Every row gives one point. The points of each table are mixes of a few directions, plus a little noise. How many directions does each table use, and how many do they share? Where both have some left over, give the other angles between the two spaces (their principal angles), to ten degrees, smallest first.

First:
[[-0.046,0.136,-0.066],
[0.098,-0.268,0.245],
[-0.008,-0.025,-0.102],
[-0.042,0.140,-0.073]]
Second:
[[0.039,0.068,0.014],
[0.086,0.128,0.042],
[-0.364,0.028,-0.292],
[-0.023,-0.080,0.000],
[0.052,-0.224,0.085],
[0.119,0.003,0.092],
[0.093,0.080,0.055]]
Directions: first 2, second 2, shared 1; angles 50

First:
[[-0.109,-0.155,-0.283,0.011],
[0.085,0.005,-0.182,-0.088],
[0.164,-0.100,-0.036,0.213],
[0.055,0.087,0.164,-0.008],
[-0.059,-0.017,0.184,0.120],
[-0.156,0.041,-0.082,-0.193],
[0.014,0.131,0.243,-0.048]]
Second:
[[0.138,-0.030,0.006,0.134],
[-0.040,0.011,0.314,0.161],
[-0.093,0.028,-0.057,-0.131],
[0.177,0.086,-0.117,-0.131],
[-0.185,-0.097,-0.158,-0.025]]
Directions: first 3, second 3, shared 3

First:
[[-0.021,-0.036,0.037,0.049,-0.070,0.018,-0.091,0.057],
[-0.209,-0.057,0.103,0.062,0.168,0.221,0.289,-0.211],
[0.147,0.129,0.007,-0.116,0.075,-0.143,0.011,-0.022],
[-0.064,-0.220,-0.293,0.148,-0.362,0.047,-0.315,0.286],
[0.068,0.127,0.259,-0.056,0.133,-0.067,0.039,-0.081],
[0.132,0.103,0.089,-0.065,0.016,-0.133,-0.083,0.032],
[0.099,0.092,0.051,-0.072,0.051,-0.098,-0.011,-0.010],
[-0.042,0.025,0.116,-0.002,0.109,0.047,0.120,-0.105],
[-0.002,-0.104,-0.381,0.007,-0.154,-0.001,-0.054,0.112],
[-0.104,-0.056,0.017,0.045,0.035,0.111,0.098,-0.063]]
Second:
[[0.037,-0.281,-0.026,0.063,0.009,-0.165,-0.129,-0.019],
[0.070,0.051,-0.016,0.015,0.183,0.021,0.114,-0.072],
[0.031,0.104,0.077,-0.149,-0.197,-0.051,-0.118,-0.012],
[0.131,0.126,0.239,-0.139,0.003,-0.301,-0.119,0.065],
[0.017,-0.049,-0.064,-0.036,-0.083,0.045,-0.044,-0.087],
[-0.007,-0.091,-0.029,-0.003,-0.080,-0.016,-0.072,-0.017],
[-0.154,0.031,-0.079,-0.055,-0.355,0.199,-0.088,0.032],
[-0.066,-0.179,-0.166,0.213,0.225,0.139,0.163,-0.020],
[0.141,0.240,0.147,-0.116,0.148,-0.107,0.067,-0.031],
[-0.200,0.047,-0.082,0.210,0.147,0.237,0.226,0.163]]
Directions: first 3, second 4, shared 1; angles 30, 70

First:
[[0.007,0.023,0.007,-0.024,-0.019,-0.001,-0.020,-0.004,-0.015],
[-0.022,-0.139,-0.025,0.189,0.116,-0.034,0.105,0.004,0.077],
[0.053,0.301,0.056,-0.387,-0.246,0.064,-0.238,-0.017,-0.149],
[-0.035,-0.219,-0.032,0.276,0.183,-0.039,0.166,0.008,0.107],
[0.043,0.239,0.036,-0.316,-0.215,0.051,-0.202,-0.013,-0.129],
[-0.031,-0.147,-0.029,0.215,0.131,-0.035,0.130,0.006,0.079],
[0.016,0.107,0.015,-0.142,-0.087,0.023,-0.086,-0.006,-0.052],
[-0.032,-0.172,-0.033,0.213,0.131,-0.030,0.133,0.003,0.090]]
Second:
[[-0.012,-0.072,-0.011,0.101,0.067,-0.019,0.055,0.006,0.035],
[0.051,0.294,0.050,-0.384,-0.247,0.062,-0.228,-0.012,-0.150],
[-0.042,-0.216,-0.042,0.283,0.179,-0.045,0.170,0.006,0.115],
[0.025,0.143,0.027,-0.188,-0.122,0.026,-0.114,-0.002,-0.076],
[-0.040,-0.242,-0.041,0.314,0.204,-0.046,0.188,0.012,0.121],
[-0.010,-0.053,-0.011,0.069,0.048,-0.014,0.042,0.004,0.029],
[0.030,0.153,0.027,-0.200,-0.132,0.033,-0.119,-0.008,-0.080]]
Directions: first 1, second 1, shared 1

First:
[[0.115,-0.120,-0.187,0.225,-0.070,-0.047,-0.010,0.190,0.129,-0.077,0.212],
[0.158,-0.162,-0.252,0.306,-0.100,-0.070,-0.016,0.263,0.175,-0.108,0.296],
[0.003,-0.005,-0.005,0.006,0.002,0.001,0.000,0.007,0.003,-0.001,0.004],
[-0.075,0.076,0.116,-0.144,0.047,0.033,0.007,-0.118,-0.078,0.053,-0.130],
[-0.196,0.200,0.307,-0.376,0.121,0.085,0.021,-0.323,-0.217,0.132,-0.361],
[-0.125,0.127,0.205,-0.245,0.080,0.054,0.013,-0.206,-0.138,0.082,-0.234],
[0.010,-0.011,-0.015,0.020,-0.010,-0.007,0.003,0.021,0.013,-0.005,0.022],
[0.097,-0.099,-0.153,0.186,-0.060,-0.041,-0.010,0.160,0.102,-0.065,0.180],
[0.055,-0.054,-0.086,0.107,-0.036,-0.019,-0.006,0.091,0.063,-0.039,0.106],
[-0.045,0.044,0.067,-0.088,0.030,0.021,0.006,-0.072,-0.052,0.031,-0.081]]
Second:
[[0.247,0.140,-0.069,-0.336,0.016,0.076,0.150,-0.067,-0.011,0.191,0.019],
[-0.219,-0.158,0.037,0.335,-0.036,-0.109,-0.131,0.100,0.038,-0.200,0.027],
[0.280,0.072,-0.148,-0.225,-0.025,0.034,0.142,0.029,0.051,0.141,0.120],
[0.206,0.093,-0.071,-0.330,-0.017,-0.019,0.160,-0.023,0.016,0.145,0.057],
[0.116,0.132,0.027,-0.445,0.005,-0.042,0.171,-0.106,-0.043,0.159,-0.038],
[-0.055,0.017,0.043,0.239,0.066,0.199,-0.133,-0.049,-0.051,-0.013,-0.100],
[-0.186,-0.057,0.095,0.115,0.003,-0.059,-0.074,-0.008,-0.025,-0.097,-0.065],
[-0.220,-0.153,0.042,0.301,-0.038,-0.125,-0.118,0.095,0.035,-0.192,0.024],
[-0.147,-0.047,0.069,0.107,0.004,-0.044,-0.065,0.000,-0.019,-0.080,-0.049],
[-0.022,-0.038,-0.024,0.238,0.016,0.093,-0.098,0.033,0.009,-0.051,0.002]]
Directions: first 1, second 3, shared 1

First:
[[-0.010,-0.067,0.027,-0.034,-0.002,-0.010,0.147,-0.121,-0.078,-0.052,0.009,-0.134],
[-0.225,0.147,0.080,-0.068,-0.116,0.145,-0.120,0.010,-0.171,-0.095,-0.079,0.073],
[0.181,-0.141,-0.053,0.039,0.081,-0.117,0.152,-0.055,0.103,0.053,0.064,-0.105],
[-0.066,0.068,0.016,-0.016,-0.031,0.056,-0.075,0.031,-0.031,-0.015,-0.025,0.052],
[0.266,-0.199,-0.083,0.066,0.134,-0.186,0.192,-0.047,0.176,0.086,0.094,-0.136],
[-0.328,0.177,0.127,-0.105,-0.170,0.200,-0.082,-0.061,-0.279,-0.163,-0.108,0.024],
[-0.048,0.073,0.003,0.004,-0.017,0.041,-0.116,0.074,0.001,0.014,-0.017,0.093],
[-0.018,0.107,-0.030,0.031,-0.003,0.035,-0.211,0.159,0.075,0.070,-0.020,0.188],
[0.144,-0.053,-0.062,0.059,0.073,-0.087,-0.002,0.062,0.134,0.083,0.046,0.024],
[0.399,-0.191,-0.170,0.145,0.206,-0.244,0.030,0.132,0.375,0.220,0.128,0.034],
[-0.285,0.081,0.138,-0.132,-0.152,0.163,0.086,-0.176,-0.320,-0.201,-0.085,-0.125]]
Second:
[[0.168,-0.268,0.142,0.235,-0.127,-0.144,0.079,0.005,-0.109,0.173,-0.027,0.010],
[0.102,-0.251,0.078,0.193,-0.005,0.172,-0.030,0.216,0.321,0.037,-0.004,-0.111],
[0.034,-0.083,0.098,-0.032,0.047,0.009,0.265,-0.268,-0.193,-0.135,-0.066,-0.007],
[-0.247,0.040,0.099,-0.032,-0.191,0.132,-0.054,0.021,-0.153,-0.073,-0.043,-0.139],
[0.094,0.131,-0.132,-0.085,0.109,-0.207,0.006,-0.098,-0.057,0.063,0.037,0.166],
[-0.045,0.154,-0.104,-0.068,-0.009,-0.076,-0.142,0.065,0.004,0.063,0.042,0.065],
[0.085,0.022,-0.120,-0.002,0.172,0.101,-0.084,0.160,0.368,-0.027,0.061,0.004],
[-0.196,0.253,-0.063,-0.204,-0.013,-0.004,-0.040,-0.101,-0.172,-0.102,0.008,0.018]]
Directions: first 2, second 4, shared 1; angles 40

First:
[[0.099,0.002,-0.107,0.175,0.168,0.011,0.034,-0.001,0.104,-0.158,0.100,-0.016,-0.032,-0.169],
[0.106,-0.055,-0.029,0.070,0.348,-0.118,-0.066,0.077,0.061,-0.142,-0.025,0.018,-0.018,-0.124],
[0.127,-0.083,-0.003,-0.046,0.161,0.000,0.008,0.012,0.158,0.004,0.101,-0.023,-0.090,-0.007],
[-0.108,-0.015,0.179,-0.091,-0.242,-0.011,-0.056,-0.006,-0.042,0.025,-0.148,-0.279,0.052,0.167],
[-0.016,0.004,-0.019,-0.105,0.010,0.001,-0.078,0.029,-0.117,0.151,-0.047,0.277,0.056,0.036],
[0.001,0.178,-0.180,-0.123,-0.199,0.105,-0.130,-0.015,-0.327,0.078,0.032,0.099,-0.026,-0.090],
[-0.214,0.049,0.133,0.014,-0.362,0.027,0.117,-0.072,-0.062,0.072,-0.099,-0.101,0.093,0.166],
[-0.330,0.124,0.185,-0.040,-0.324,-0.119,0.230,-0.069,-0.131,0.064,-0.160,-0.167,0.036,0.215],
[0.192,-0.216,0.001,0.210,0.265,0.060,-0.084,0.044,0.310,-0.109,0.051,0.099,0.096,-0.095],
[0.159,0.013,-0.159,-0.057,0.172,0.046,0.023,-0.005,0.055,0.016,0.193,0.100,-0.158,-0.112]]
Second:
[[-0.042,0.087,-0.076,0.139,-0.350,0.196,0.018,-0.088,-0.048,-0.049,0.075,-0.119,0.053,-0.056],
[-0.022,0.049,-0.042,0.090,-0.200,0.116,0.018,-0.055,-0.033,-0.026,0.039,-0.057,0.029,-0.036],
[0.022,-0.055,-0.037,0.083,0.394,-0.145,0.067,0.064,0.066,0.009,-0.018,0.414,0.028,-0.083],
[0.003,-0.015,0.069,-0.123,-0.111,0.009,-0.060,0.000,-0.017,0.016,-0.027,-0.230,-0.052,0.070],
[-0.006,0.005,0.046,-0.080,-0.110,0.024,-0.045,-0.014,-0.017,0.008,-0.009,-0.196,-0.039,0.060],
[-0.012,0.004,-0.129,0.238,0.207,-0.017,0.116,0.010,0.051,-0.031,0.042,0.453,0.105,-0.152],
[0.072,-0.140,0.222,-0.390,0.391,-0.292,-0.122,0.133,0.042,0.091,-0.146,-0.162,-0.160,0.198],
[-0.021,0.058,-0.001,-0.013,-0.340,0.145,-0.030,-0.067,-0.048,-0.015,0.037,-0.281,-0.008,0.029],
[0.001,-0.008,-0.040,0.068,0.128,-0.033,0.045,0.015,0.022,-0.001,0.003,0.190,0.033,-0.050]]
Directions: first 6, second 2, shared 2
